Each row of a before or after table is a point. The points were changed in one or more steps. Then noise was added and the rows were shuffled. The steps act on columns, c1 being the first. Write out the steps. A step turns or swaps two columns, mirrors them in a line or flattens them onto one, adds a multiple of one to another, or multiplies or shifts one. Angles are multiples of 10 degrees, from the lower column toward the higher: turns from -170 to 170, lines from 10 to 170 but not 90. Use the fewest steps. Two steps may share a column if one is a turn and the other turns, adds or multiplies; they go together, in the order done. Otherwise the lowest column goes first.

Before, 11 rows:
2.0; -2.0
-5.5; -1.0
-6.3; 3.0
0.3; 2.7
-0.1; -0.4
2.0; -5.0
-2.1; 2.8
0.5; 1.5
-4.3; 0.3
-5.7; -2.3
-5.8; 2.9
After (11 x 2):
-1.4; 2.7
5.6; -5.4
-4.7; 0.5
-8.3; 2.9
-4.1; -2.2
0.4; -0.3
-4.0; 2.8
3.1; -1.7
-7.5; 2.8
-0.5; 1.6
-4.8; -0.7
Steps: add -0.7 times c2 to c1

Before, 10 rows:
-3.6; 2.8; 6.4; -2.1
-2.4; 0.3; -6.5; -2.0
-0.8; -0.2; 0.8; -1.6
-3.4; 1.4; 2.3; 2.6
-4.9; -3.5; -2.2; -3.0
1.0; 0.2; 0.4; 5.5
1.0; -1.0; -0.2; -0.7
0.8; 4.4; -4.1; -2.6
6.8; 7.8; -1.1; -3.3
1.7; -4.8; 0.7; 1.0
After:
7.0; 7.8; -2.9; -2.4
0.9; -0.9; -0.7; -0.7
0.9; 0.1; 2.6; 4.9
-3.5; 1.2; 4.4; 1.2
-4.9; -3.4; -4.5; -1.6
-1.1; -0.2; 0.6; -2.1
-3.8; 2.6; 8.9; -5.4
1.8; -4.7; 1.5; 0.5
-2.4; 0.3; -10.6; 1.8
0.8; 4.5; -7.0; -0.2
Steps: multiply c3 by 1.6; turn c3 and c4 by -20 degrees

Before (8 x 9):
-2.2; -1.6; -5.8; 4.0; -0.1; 1.7; -4.1; -6.2; 0.6
0.9; 1.6; 0.8; -0.5; 5.1; -2.1; -8.8; -1.8; 0.1
5.1; -2.1; -6.2; -1.4; 5.9; -5.9; -2.4; 1.7; -0.1
-3.0; 1.4; -6.1; -1.0; -0.6; -4.5; 2.4; -1.1; -4.7
-2.0; -3.7; -3.3; 1.1; -4.2; -4.9; 0.4; 1.7; -0.2
-2.8; 1.9; 1.8; 2.2; 1.4; 6.0; 0.9; 0.0; 4.9
-1.9; -6.5; 0.5; 2.5; -0.6; 6.0; -0.1; -7.8; 2.0
6.2; 2.9; -3.9; -2.8; 0.5; -4.7; -4.9; 0.1; 0.0
After (8 x 9):
-2.1; -1.7; -5.6; 4.1; 0.0; 1.6; -4.1; -6.1; 1.3
-3.0; 1.9; 1.7; 2.2; 1.5; 6.0; 1.0; -1.8; 6.2
-3.1; 1.3; -6.1; -1.0; -0.6; -4.4; 2.4; 0.7; -5.5
0.9; 1.7; 0.7; -0.5; 5.0; -2.1; -8.9; -1.6; -0.8
6.2; 3.0; -4.0; -2.8; 0.5; -4.7; -5.0; 0.1; -2.0
5.1; -2.1; -6.2; -1.4; 5.8; -5.9; -2.4; 1.7; -0.5
-1.9; -6.6; 0.6; 2.5; -0.7; 6.0; 0.0; -8.0; 0.9
-2.0; -3.6; -3.4; 1.1; -4.3; -4.9; 0.4; 1.6; 1.2
Steps: turn c8 and c9 by 20 degrees; add 0.7 times c4 to c9

Before, 10 rows:
-1.3; -6.3; -1.2; -1.2; -4.8; 1.9; -5.4; -0.3; -1.3; 0.2; 3.3; 4.9
8.5; 2.5; -3.3; -1.5; -0.4; -0.5; -0.6; 8.0; 2.4; -7.5; 1.9; 0.1
3.0; 3.0; -2.9; -4.9; 3.6; 3.6; -5.6; 6.9; 0.2; 3.3; -7.3; 2.8
-1.5; 4.3; 1.2; -0.2; 0.3; -3.8; -7.6; -0.7; -0.1; -1.2; 1.1; 0.6
0.9; 1.4; 3.4; 0.2; 1.1; 2.0; 0.3; 6.4; -4.8; -1.7; -1.3; -2.9
-0.9; -0.8; -1.6; 0.8; 1.5; 2.2; 3.2; 1.4; 2.9; 3.1; -5.0; 1.2
-1.8; -6.0; 6.4; -1.0; -4.1; -5.9; -0.5; 2.9; 3.4; -2.1; -1.5; -2.8
2.0; -3.5; 6.4; 2.4; -2.9; -1.2; -7.9; -0.3; 1.2; -0.3; -5.1; -5.0
-1.1; 1.9; 5.1; 2.7; 3.2; 2.6; 0.3; 5.2; 0.7; 1.1; 3.0; -2.6
6.0; -6.0; 1.9; 2.7; -5.0; -2.0; 0.5; -1.3; 1.4; 2.9; 1.7; 4.7
After, 10 rows:
-1.3; -6.3; -1.6; -1.2; 9.8; 0.5; -5.6; 0.2; -1.2; -3.1; 3.1; 5.0
3.4; 3.2; -2.6; -5.0; 1.2; 0.1; -5.0; 6.8; 0.0; -4.0; -7.3; 2.9
-1.4; 5.1; 1.3; 0.2; 7.0; -0.1; -7.5; -0.4; -0.4; -0.8; 1.0; 1.5
0.4; 1.0; 3.0; -0.2; -0.5; 0.2; 0.1; 6.2; -4.9; 2.0; -1.1; -3.2
-0.8; -0.5; -1.7; 0.1; -5.4; -0.4; 2.8; 0.9; 2.8; -1.4; -4.9; 0.9
8.2; 2.7; -3.3; -1.4; 3.2; 0.3; -0.7; 7.6; 2.1; 6.4; 2.3; 0.0
-1.1; 1.5; 5.4; 2.6; -3.7; -0.1; -0.1; 5.6; 0.7; 0.7; 3.3; -2.3
-1.8; -6.1; 6.3; -1.1; 4.1; 0.5; -0.3; 2.6; 3.2; 0.5; -1.7; -2.8
2.1; -3.5; 6.2; 2.8; 10.9; 0.3; -7.2; -0.4; 1.1; -3.6; -5.2; -4.5
6.5; -6.0; 1.7; 2.6; 3.1; 0.5; 0.8; -1.5; 1.0; -3.9; 1.8; 4.6
Steps: add 1 times c7 to c5; turn c5 and c10 by 160 degrees; multiply c6 by 0

Before (8 x 20):
-3.5; 2.3; 4.7; -1.1; -7.9; -3.5; -1.9; -0.3; 2.2; -0.9; 1.7; -6.6; 4.1; -2.8; -0.1; 5.2; 0.8; -0.3; 0.6; 0.2
-1.8; 7.2; -4.8; -5.1; -1.3; -0.3; 2.7; -0.2; 2.7; 2.0; 0.7; 1.0; 0.0; 3.3; -0.5; -0.6; -1.4; 0.4; -5.1; -0.5
1.7; -0.3; -1.1; -5.7; 1.8; 1.6; 5.1; 1.2; 10.0; -0.2; 3.2; 1.0; -4.0; 0.9; 4.2; -1.1; -2.4; 2.1; -3.3; 3.5
-3.5; 1.3; -3.7; -9.0; 0.3; 5.2; 5.5; 0.2; 3.3; 0.5; -1.5; 1.4; -7.0; 0.6; 1.4; -0.6; -5.7; -3.5; -4.4; -5.6
2.5; 1.7; 3.6; 0.7; -1.0; 1.1; 1.6; -2.2; 6.8; 2.3; 4.0; -1.3; -4.9; 3.4; -2.6; -2.5; 4.5; 1.2; -1.9; 0.6
-4.8; 6.2; 3.3; 1.4; -4.7; -5.0; -1.7; 2.7; 4.2; -1.1; 1.0; -2.4; 1.1; -2.8; -1.0; 5.9; 5.0; 0.1; 1.4; -4.3
3.8; -0.4; 2.5; -2.0; -2.7; -5.6; -2.0; 1.4; -2.0; -0.1; 3.8; -2.1; 2.4; -4.9; 3.9; 3.0; -1.5; 1.2; 2.0; 2.9
5.0; -2.3; 2.4; -1.0; -0.2; -4.4; -0.5; 0.6; 4.8; 0.0; 6.0; -4.4; 3.8; -5.4; 2.1; 6.9; -1.7; -4.4; 1.3; 2.2
After (8 x 20):
-4.8; 6.4; 3.1; 1.7; -4.2; -9.9; -1.6; -0.4; -0.4; -0.9; 1.4; -4.9; 1.4; -3.1; -1.1; 5.7; 5.1; 0.1; -3.3; -4.0
-3.3; 2.2; 5.0; -1.3; -8.0; -6.6; -1.8; -2.5; -5.9; -0.6; 1.5; -4.6; 4.0; -1.2; 0.1; 5.5; 0.6; -0.2; -1.2; 0.0
-3.4; 1.5; -3.8; -11.9; 0.4; 10.6; 5.5; 0.6; 2.4; 0.6; -1.2; -2.7; -6.6; 4.3; 1.7; -1.0; -6.1; -3.5; -1.4; -5.7
5.1; -2.1; 2.4; -1.3; -0.1; -8.9; -0.8; -4.0; -2.4; 0.1; 5.8; -5.8; 3.8; -2.7; 2.1; 7.3; -1.6; -4.6; -3.5; 2.2
1.4; -0.2; -1.4; -7.2; 1.8; 2.5; 5.1; 1.6; 4.2; -0.2; 3.1; -8.8; -4.1; 2.9; 4.2; -1.1; -2.5; 2.0; -1.5; 3.3
3.9; -0.5; 2.7; -2.8; -2.9; -10.9; -2.0; -2.7; -2.7; 0.1; 4.2; 1.0; 2.1; -3.2; 4.1; 3.1; -1.6; 1.0; -3.4; 2.9
2.5; 1.7; 3.6; 0.7; -1.1; 1.9; 1.5; 1.3; 1.1; 2.0; 3.9; -7.1; -4.9; 3.2; -2.5; -1.9; 4.5; 1.0; 2.9; 0.7
-1.6; 7.0; -4.9; -6.9; -0.9; -0.8; 2.4; 2.6; 2.1; 2.1; 0.6; -2.6; -0.2; 5.6; -0.6; -0.6; -1.0; 0.4; 0.7; -0.3
Steps: multiply c4 by 1.3; multiply c6 by 2; turn c8 and c14 by -50 degrees; turn c14 and c19 by 70 degrees; turn c9 and c12 by -70 degrees
